Every row gives one point. Two turns around zero, p and q, are shown by what they do to some points. Where does a point land after both, in the order given? Backwards means that the second turn is done in reverse. Each puzzle has new turns, and all numbers are rounded.
In the rows, 128 means zero.

Turn p:
[181 125] -> [ 94 168]
[113 116] -> [147 125]
[ 90 142] -> [144  91]
Turn q:
[145 137] -> [110 135]
[ 76 140] -> [153  81]
[163 107] -> [121 168]
Where do these land?
p, then q backwards: [112 113] -> [113 112]
p, then q backwards: [105  93] -> [107  92]
q, then p: [142 119] -> [118 115]
q, then p: [153 186] -> [184  98]

Turn p:
[114 136 152] -> [111 127 151]
[ 89 194 114] -> [ 59  99 107]
[154 113 111] -> [154 142 109]
[161 133  99] -> [140 147  90]
[ 97 102 144] -> [139 102 161]
[153  90 148] -> [166 152 150]
Turn q:
[150 159  98] -> [ 87 140 104]
[129  89 116] -> [138  88 126]
[114 166 117] -> [ 98 155 141]
[119  97 182] -> [190 129 140]
Where do these land?
q, then p backwards: [124  83 124] -> [ 96 101 110]
p, then q: [123  80 110] -> [142 113  81]
p, then q: [136 145 137] -> [120 139 144]
q, then p: [148 141  95] -> [128  88 122]
q, then p: [116 140 195] -> [ 98 188 110]
p, then q: [121 178 107] -> [101 105 169]

Turn p:
[107  82 100 190 133 193] -> [ 41 134 150 100 127  78]
[108 183 130 111 134 126] -> [159 130  90 107 157 135]
[170 100 104 137 101 115] -> [124 120 168 120  82 143]
[141 114 119 105 103  54] -> [165 112 118 157  68 158]
[114 153 168 112 124 138] -> [148 109 117 139 170 125]
[115 136 118  89 140 135] -> [123 138 105 130 145 161]
[142 129 157 152 161 134] -> [138 154 148 143 147  96]
Turn q:
[114 162 121 171  57 117] -> [101  94  63 100 108  96]
[137 113 147 115 153 143] -> [126 129 157 146 140 148]
[128  92  95 101 139 116] -> [143 169 153 124  99 130]
[174 120 128  96 163 120] -> [146 141 180 105 148 148]
[115 138 146  98 149 105] -> [140 136 153 141 151  98]
[ 99 178 118 194 112 130] -> [131 107  43 128 145 120]
[119 103 145 180  96 135] -> [ 73 127  90 134 117 141]
[137 119 124  69 155 158] -> [164 121 185 147 115 142]
Where do these land?
q, then p: [107 101 107  70 129 123] -> [178  87 150 131 127 111]
p, then q: [142 156 154 135  79 134] -> [102 151 177 125 128 149]
q, then p: [156 125  71 162 126 147] -> [106 118 144  86 147 179]
p, then q: [ 85 153 160 131 136 112] -> [146 172 116  94 131 145]
p, then q backwards: [116 111  96  72 143 137] -> [141  92 129 180 143 151]
q, then p: [111  83 182 169 130 136] -> [ 95 130  78 111 142  74]
p, then q: [148 169 128 133 174 158] -> [174 113 151 123 175 120]
p, then q: [157 146 102 102 128 114] -> [138  85 144 123 116 147]
q, then p: [129 107 153 176 107  89] -> [118 138  57 119 130 132]

Turn p:
[138 109 124 156 170 168 154  91  91] -> [ 97  93  88  99 149 110 154 166 151]
[159 136 124 125 137 160 128 125 105] -> [148 110  98 105 147 126 141 128 128]
[146 133 114 186 122 141 115 124  81] -> [151  99 117 125 161 137 120 189 133]
[102 131  97 162 137 161 143 136 110] -> [126 124 121 136 151  83 137 170 120]
[ 97 165 135  63  97 115 158 102 138] -> [106 186  86 136 100 128 102  89 100]
[111 141 126 148 172 141 120 138  93] -> [139 122 113 133 121 117 171 172 134]
[110 117 122  67  93  91 175 149 139] -> [122 154 125 128  71  98  76  84 119]
[156 134 123 190 129 112 109 142 185] -> [138 142 201 116 173 146 129 139 149]
[122 130 187  69 112 132 142 144 135] -> [120 133 120 105  78 143 132  82  80]
[162 119 129 169 155  82  80 127 149] -> [145 120 177 137 141 176 142 140 181]
[111 101 125 169 102 112 100 118 152] -> [107 114 172 162 150 146 107 141 128]
[123 122 132  31 109 122 111 140 160] -> [137 142 117 152  93 127 126  34 110]
Turn q:
[154 138 164 117 151 150 115 124  97] -> [120 166 135 115  83 106 128 125 117]
[103 131  75 157 114  77 129 105 106] -> [125 103 136 137 162 172 152 188 120]
[177 106 134 123 114 125 146 153 141] -> [137 113 118 123 129 107  82 116  94]
[145 161 169 111 150  85  93 179 147] -> [142 125 125 150 120  36 132 151 140]
[ 93 146 115 161 109 146 154 121 119] -> [137 124 122 100 151 160 169 117 126]
[112 158  61 108 115 168 135  87 111] -> [ 79 168 147 114 176 180 137 122 136]
[144  94 168 102 106 139  95 157 130] -> [173 155 116 145 106 104  86 115 136]
[ 63  83 113 137 149 108 181 137 118] -> [120  84  60 146 120 177 157 129 137]
[169 104 162 137 154 145  90 158 163] -> [145 114 139 110  89  79  80 116 154]
[119 158 119 128 119 137 142  59 148] -> [103 126 183 140 142 159 158 101 122]
Where do these land?
p, then q: [151 118 125 174 118 162  98  77 129] -> [ 91 112  90 107  87 134 120 120 175]
q, then p: [107 168 140 150  77 146  95 123 114] -> [141 157 113  60 120 142 148 111 136]
q, then p: [133 133  85 111 118 128 170 146 157] -> [105 114 115 162 122 112 166 142 163]
p, then q backwards: [116  72 156 122 123 147 121 119 129] -> [140 124 123 137 160 111 169 105 158]
q, then p: [ 93 170 111 141 115 112  97 115  94] -> [143 158 143  74 109  97 148 132 114]
p, then q backwards: [156 129 146  86 153 127 152 118 167] -> [117 146 143 132 144 194 144 124 137]
q, then p backwards: [146  97 113  85 173 154 134 138 141] -> [114  99 119 100 108 101 165  83 127]
p, then q: [114 165 119 137  81  61 131 131  64] -> [166 164 148  69 171  92  89 157 150]
p, then q: [174  86 152 118 173 156 137 171 147] -> [123 117 118 196 104 146 103  87  87]
q, then p: [ 82 177 128 165 115 110 152 114  94] -> [120 135 104  66 102  72 123 135 128]
q, then p: [135  93 133 120 162 103 122 156 173] -> [118 102 176 168 137 137 106 120 152]
